Each wall is flat, endless, passes through zero and stands at right angles to its row. A trip goes straight from one point to another. Which walls does it cross, in order?

Walls:
(1): [ 20, -32,  18]
(2): [ 36,   8, -37]
(3): [ 24,  13, -30]
(4): [  3,   2, -12]
(5): [ 15,  27, -19]
(6): [-11,  18,  17]
(7): [-14, -18,  18]
(8): [-43,  -8, -10]
Trips:
[ -9,  91, -17] to [-29,  81, -13] -> 8
[ 35,  45, -42] to [ 56, -44, -33] -> 1
[ 9, 21,  8] to [ 32, -34, -18] -> 4, 1, 6, 5
[-63,  56,  26] to [-25, -33, -24] -> 5, 4, 6, 1
[ 16,  28, -57] to [-20,  79, -46] -> 8, 6
[37, 39, 11] to [52, -3,  5] -> 1, 6

Walls:
(1): [-50,  24,  11, -14,   1,  48,  42, -26]
(2): [-28, -26,  39,  40,  12, -15, -28,  35]
(3): [-25,  17, -25,  -2,  20,  16,   5,  44]
(4): [ 40,  40, -13,  11, -83, -12, -20,  27]
(5): [ 10,  24,  15, -34, -21, -48,   1, -22]
(6): [ 27,  25,  27, -25,  12,  61, -35, -27]
(7): [ -2,  43,   7,   0, -12, -31, -32,   8]
(8): [ -4, -24,  -9, -44, -25,   9,  -9, -34]
(9): [20, 33, 28, 51, 13, 16, 48, 20]
(10): [-95, -26,   0, -14, -12,   8,  12,  -4]
Trips:
[-14,  17,  77,   3,   0,  13, -28,  57] to [ -4,   7, -56, -26,  48,  -5,  34,   7] -> 1, 4, 6, 7, 2, 9
[ 35,  18,  13, -36, -54,   4,  57,  26] to [26, 21, 69, 64, -1, 23, 37,  5] -> 8, 6, 2, 5
[-18, -25,  11, -15,   6, -14,   6, -10] to [  0,  -5, -17, -24,  20, -61, -25,  -3] -> 1, 7, 10

Walls:
(1): [  0,  46,  37, -42,  16, -22,   2, -21, -21,  -1,  -7, -33]
(2): [-37,   9,  10,  36,  17,   0,  30, -22,   0, -18,   1,   8]
(3): [-62, -26,  24,  -5, -20,  32, -40, -44, -13,  38,  27,  18]
(4): [-39,  -1,  11,   2, -16,  39,   8,  46,  36, -29, -49, -14]
(5): [ 30,  17,  13,  -5, -41,  32,  35,   0, -31, -27,  10,  53]
(6): [ -2,   1,  35, -22,  -2, -50, -13,  -8, -16,  -1,  50,  33]
(7): [-54,  15,  25, -13,  43,  15,  30,  13,  55,  -4,  -1, -10]
(8): [-23, -45,  10,  37, -95, -31,  16,  15,  28, -25,  -6,   8]
(9): [ 10, -19, -45,  27,  18,   5,  11,  -1, -27, -46,   7, -34]
(10): [ 54,  36,   9,  -8,  12,   6,   8, -21,  -1,  33, -55,  55]
(11): [  5,  29,  45,  16, -27,  18,  19,  32,  53,  19, -32,   5]
(12): [ 32,  -7,  -1, -26, -11,   6, -46, -38,   3,  35,  23, -50]
Trips:
[  4, -46, -15, -29, -71,  31, -30,  59, -43, -36, -28,  -1] to [ -3, -24,  27, -22, -45, -25,  22, -14,  58,  -2,  50,  19] -> 11, 6, 9, 12, 7, 4
[  8,  -7,  13,  13,  22,  20, -15,  44, -31, -42,   6,  22] to [ 23,  34, -18,  -4,  16,  32, -15,  24,  -1, -15,  -3,  49] -> 2, 10, 6, 11, 9

Walls:
(1): [ 16,  27, -37,  13,  -4,  10,  -8,  35,  43,  12,  12,  -5,  31,  45, -22,
   0,  -7,  46,  -9, -24]
(2): [ 21,  38,  -8,  21, -36, -15,  12,  -4,  20,  12,   8,  32,  52,  14, -71,
  -9, -13,  46,  25, -13]
(3): [ 27, -13,  16,  12,  26,  16,  34,  21, -56,  34, -19, -20,  22,   4,  -1,
  39, -41,   1, -66, -65]
(4): [ 34, -72, -11, -41,  -4, -17,  -7, -21,  75,   0,  -5, -15,  12,  23,  17,
 -26, -21, -45,  12,  33]
(5): [-32,  34,  -4, -67, -15,  20,  12,  33,  12,  73,   5,  12,  -8, -23,   2,
 -14,  11, -31,   3,  -1]
(6): [ -4,  26, -22,   1,  10, -51, -24,   6,  61, -23,  66,  -1, -66,  19,  41,
  51, -16, -28, -27,   1]
Trips:
[-10,  14,  27,   4, -45, -33,  17, -30,  -6,   3,   3,  31, -38, -33,  27,
 -27, -21, -52,  53,  37] to [  0,   8,  10,  36, -27,  -1, -32,   3,  20,  37,  -7,  32, -51,  28,  17,
  56, -26, -14, -22, -20] -> 4, 3, 1
[  1,   1,  44, -33,  18, -39,  -4,  10,  26,  20, -17, -39,   6,  41, -53,
 -22,  38, -25,  26, -17] to [ 68, -11, -25,   6,  57,  -9, -40, -44,  -5,  10, -12,  -1,   5,  23, -44,
   1,  54, -31,  54,   5] -> 5, 1
[-36,  12, -32, -42,  26, -30,  65, -15, -19,   7,  33,  31,  16,  46, -79,
 -11,  -2,  52,  -4,   0] to [  8, -42,  40, -36, -57,  -4,  45, -36,  10, -23, -19, -23,  15,  21, -28,
  63,  -1, -15,  11, -49] -> 5, 4, 1
[-21, -13, -37, -14,  16, -18, -25,   0,   9, -13,  47, -10, -56, -33,  22,
 -44,  14,  -1,  37,  43] to [-57,  31, -53,  -2, -13,  49,  -1, -12, -24,  50,  48, -28, -65,   9, -16,
  43, -12,  30, -16, -15] -> 4, 1, 3
[ 24,  -5, -22, -18,  64,  19,  12,  -1, -30, -41, -22,  68,  -1,  -8,  -9,
  10, -42,  22,  38,  30] to [ 22,   6,   0,  46,  -9, -28, -12,  -2,  31,   9,  95,  83, -43,  -1, -39,
  54, -16,  26, -17,  38] -> 6, 1
[-24,   2, -11,  -9, -34, -11,  -1,  -8,  -3,   7, -37,  31, -19, -75,  63,
  32, -43,  15, -38,  -6] to [-49, -55, -27, -17, -33,  27,  48, -38,  51,  13,  30,   9,  -2, -23, -17,
 -28,  30,  11,  63,  -7] -> 3, 4, 6, 2
